Each row of a before or after table is a point. One or more steps were done to the points. Then noise was added and the rows were shuffled. The steps act on how far a point lies along the listed directions, d1 being the first. Name the steps. A step turns or swaps two directions, mirrors them in a line or flattens them onto one, adds a multiple of one to another, or multiplies one. Angles are multiples of 10 degrees, from the lower direction toward the higher: turns from -170 to 170, lines from 10 to 170 but not 90. Use the fewest steps. Two steps may share a direction if one is a turn and the other turns, adds or multiplies; they go together, in the order done. Otherwise the lowest direction goes first.
In the rows, zero is written as 128.

Directions:
(1): [168  97 110]
(2): [ 93  89 116]
(3): [122 149  79]
Before, 13 rows:
[[ 89 134  97]
 [102  94 159]
 [151 118 103]
 [121 125 115]
 [123 134 107]
 [100  99 127]
 [127 141 113]
 [ 97  84 142]
 [104 137 123]
 [120 131 116]
 [ 96 119 128]
 [102 100 123]
 [109 150 122]]
After, 13 rows:
[[101  96 143]
 [107 151 106]
 [119 133  93]
 [135 119  69]
 [113  67 229]
 [117 152  62]
 [113 170  95]
 [102 128 130]
 [120 143  93]
 [ 88 170  36]
 [125 156  78]
 [105  97 129]
 [104  67 191]]
Steps: add 0.5 times d1 to d2; multiply d3 by 3

Directions:
(1): [117 119  55 117 136 150 141  92]
(2): [179 156 105 145  99  80 121 109]
Before, 14 rows:
[[199 189  76 161  85  47 142  81]
 [118 116 170 119 141 132 141 152]
 [156 164  92 140 118 104 142  98]
 [153 132 118 132 131 102 122 117]
 [216 194  98 143  76  50 115 104]
 [183 177 127 141  92  57 114 108]
 [215 150 113 151  93  81 119  93]
 [ 97 111 122 116 134 146 124 149]
 [143 136  79 140 150 127 132  91]
 [128 144 173 105 124 122 110 130]
 [108 116 152 126 133 138 129 133]
 [118 139 152 146 120 132 144 122]
 [180 181 108 150 107  75 113 126]
 [103 123 158 111 141 151 117 150]]
After:
[[126 143 134 145 116 124 142 108]
 [ 85 127 104 119 156 167 152 115]
 [147 155 117 106 112 113 115 102]
 [ 98 133  47 113 150 164 138 106]
 [ 57 110  38 108 168 192 177  81]
 [ 97 114 141 133 172 164 132 130]
 [163 138 135 134 113  91 138 127]
 [120  93  57 115 152 188 151  84]
 [142 133 148 137 112 108 121 125]
 [ 94 128  46 104 144 156 144  77]
 [157 153 148 130 114 102 109 137]
 [129 130 155 131 117 109 111 163]
 [115 111 105 122 151 136 133 115]
 [ 85 116  21  88 153 190 153  83]]
Steps: turn d1 and d2 by -110 degrees

Directions:
(1): [132  94 140 158 117 209 117 112 115 135 162]
(2): [110 128 112 109 146 161  93 193 103 146  85]
(3): [157 102 103  81 189 146 154 125 134  91 141]
(4): [131  66 133 116  99 112 144 174 177 151 144]
(5): [167 118 136 138 133  92  75 155  92 110 176]
(6): [ 94 132 175 161 145 131 147 165 138  64 128]
Before (11 x 11):
[[170 165 132 142 150 154 115 121  85 116 143]
 [215 103  87  71 127  45  83 154 115 158 172]
 [152 135 130 120 105  79 151  89 142 136 152]
 [154  76 145 150 125 111 140 133 115  89 191]
 [133 147 121 121 143 144 122 103 107 148 115]
 [129 163 133 144 153  51  91 169  89  97 136]
 [149  98 117  92 161 104 143 133 148 109 139]
 [183 115 111 125 125  76 110 121 116 122 190]
 [ 92 133 146 175 101 181 179 112 155 120 123]
 [127 149 122 114 142  95 116 125 124 114 117]
 [116 106 123 104 130 164 130 170 138 130  99]]
After:
[[130  78 128  79 141 110 242 125 231 100 128]
 [101 115 118 117 167 182 197 105 129  89 101]
 [115 162 130 177 107 160  71 168  71 141 117]
 [131 134 113 106 134 107 131 112 138 131 118]
 [109 112 108 104 138 152 207 117 185 125 106]
 [104 178 117 146 111  83 166  60 141 149 109]
 [177 135 104 107 131 155 159  93 134 158 136]
 [152 108 119 112 128 120 119 124 126 161 141]
 [ 99 129 126 109 116 140 147 166 145 153  82]
 [159 114 142 124 148 117 122 133 117  72 169]
 [152  88 104  59 226 145 178 131 152  62 131]]
Steps: multiply d1 by 0.7; turn d2 and d5 by 140 degrees; multiply d3 by 2.5; turn d4 and d6 by 80 degrees

Directions:
(1): [158 153 107 125  99 111 146 109  78 153 107 197  92 122]
(2): [136 159 101  98 118 109 108 199 145  89  92 122  98 158]
(3): [131  63 189 121 105 101 106 142  82  98 108 135 128 134]
(4): [ 59 169 132 135 136  60 126 115 107 126 129 134 162 150]
(5): [108 119 115 116 101 120 171 118 146  53 175 152 114  96]
(6): [136 159 172 104  77 115 177 158 130 163 131  89 139  97]
Before:
[[111 126 125 134 141 121 110 121 131 122 132 124 135 144]
 [105  98 144 132 126 117 119 119 116  94 142 125 140 127]
 [138 126 123 123 126 137 124 147 141 126 125 106 127 130]
 [117 136 124 135 145 118 118 126 112 137 120 134 129 145]
 [120 116 143 121 119 100 126 131 113 111 124 136 138 134]
 [135 127 113 130 127 132 128 134 123 124 128 133 126 130]
 [ 96 119 151 135 152 115 112 133 139 127 132  85 163 142]
 [121 116 125 128 141 125 110 129 140 125 128 118 129 135]
 [136 112 128 137 143 153 119 116 124 138 124 132 125 133]
 [130 127 126 132 126 127 144 118 127 126 137 140 126 119]
 [125 118 125 134 140 130 118 122 126 115 127 137 132 131]
 [142 114 142 127 125 138 124 130 124 128 123 123 122 119]]
After (12 x 14):
[[143 113 134 128 126 138 120 129 122 121 122 131 118 122]
 [132 129 120 125 123 131 132 144 131 121 131 117 131 129]
 [137 128 121 118 114 139 142 136 129 108 128 142 107 122]
 [109 138 122 123 131 112 135 138 128 101 136 131 124 134]
 [128 128 139 125 118 124 143 127 125 123 134 132 134 114]
 [103  89 160 176 143 128 160   7  79 175 179 165 171  90]
 [123 114 166 135 104 114 140 104  87 150 134 132 145 111]
 [132  97 135 150 139 153 135  82 124 150 154 124 147 109]
 [121 105 143 139 125 128 145  83 123 146 157 134 139 102]
 [122 117 149 122 123 102 121 133 114 123 119 125 144 138]
 [112 126 141 137 117 120 145  93 119 135 155 135 141 114]
 [139 148 118 117 124 119 126 162 133 126 107 126 115 140]]
Steps: turn d1 and d2 by 110 degrees; multiply d2 by 3; turn d5 and d6 by 130 degrees

Directions:
(1): [111 155 153 152 136 136 109 119 129 144 137 219 134 162 119 107 174 163
 177 108]
(2): [129 101 105 165 114 199  92 119 109 125 175 123 189 110 170 143 106 156
 131 124]
(3): [103  98 164 133  58 126  96 113 162 151  97 155 101  86 132 120 108 153
 113 184]
Before, 13 rows:
[[145 138 124 135 158 100 144 121 138 110 131 135 108 152 126 127 134 119
  134 105]
 [147  93  90 108  87 130 122 127 149 135 125  45 116  86 140 144  89  95
   89 155]
 [136 114 123 101 118 116 154 137 128 121  95  53 127 117 127 143  91  95
   98 137]
 [136 126 114 122 164 120 134 135 130 134 136 110 139 130 125 134 118 125
  115 114]
 [125  95 115 118  81 149 114 120 120 137 128  67 128  91 152 147  90 118
   80 149]
 [129 132 110 138 147 155 139 122 107 121 148 112 159 142 151 145 122 118
  132 111]
 [ 94 139 179 143 121 131  96 118 143 147 130 249 134 157 116 113 172 182
  180 137]
 [145 117 121 105 156 108 154 136 144 109 124  59 114 120 148 136 104  89
   81 140]
 [130 128 138 124 125 117 131 138 136 128 108  90 113 111 124 134 107 116
  111 136]
 [145 141 133 134 162 154 122 142 125 133 153 152 158 152 128 134 155 122
  158 112]
 [140 134 144 128 137 126 122 124 122 132 146 164 138 132 133 113 135 148
  142 111]
 [151 133 113  83 134  81 161 138 126 126  96  49 100 113 113 132 104  89
   72 136]
 [123 118 104 105 121 102 159 139 145 128 107  64 118 130 122 138 101 109
  105 142]]
After (13 x 20):
[[ 96 126 174 159 119 157  84 112 132 147 144 247 156 147 130 121 168 190
  182 135]
 [129 141 118 125 152 131 154 124 113 121 130 114 138 148 134 141 131 109
  129 110]
 [142 150 142 120 168 127 138 147 130 134 138 153 133 157 109 127 162 113
  158 114]
 [145 120 125  96 153  96 159 136 147 110 115  61 102 123 142 133 107  82
   80 139]
 [149  87  84 115  84 153 111 124 142 134 136  44 132  83 153 148  83 101
   89 154]
 [152 135 112  80 137  73 168 140 127 126  90  50  94 116 107 130 110  85
   71 136]
 [129 122 138 128 123 125 128 138 134 131 113  90 120 108 130 137 103 119
  111 137]
 [121 120 106 104 123 102 158 140 147 130 106  63 117 130 122 138 101 108
  105 143]
 [145 145 130 124 163  80 155 122 143 110 119 137  92 156 111 121 140 110
  134 106]
 [127  85 106 131  75 170 100 118 114 134 145  63 150  86 165 153  85 128
   83 145]
 [138 135 145 127 140 122 122 123 125 134 144 167 130 134 130 111 138 146
  144 111]
 [136 135 121 114 169 100 145 136 132 133 123 111 126 133 117 132 123 120
  113 114]
 [137 114 124 100 118 113 154 138 126 120  93  54 126 118 126 141  93  98
   96 137]]
Steps: add 1 times d3 to d2
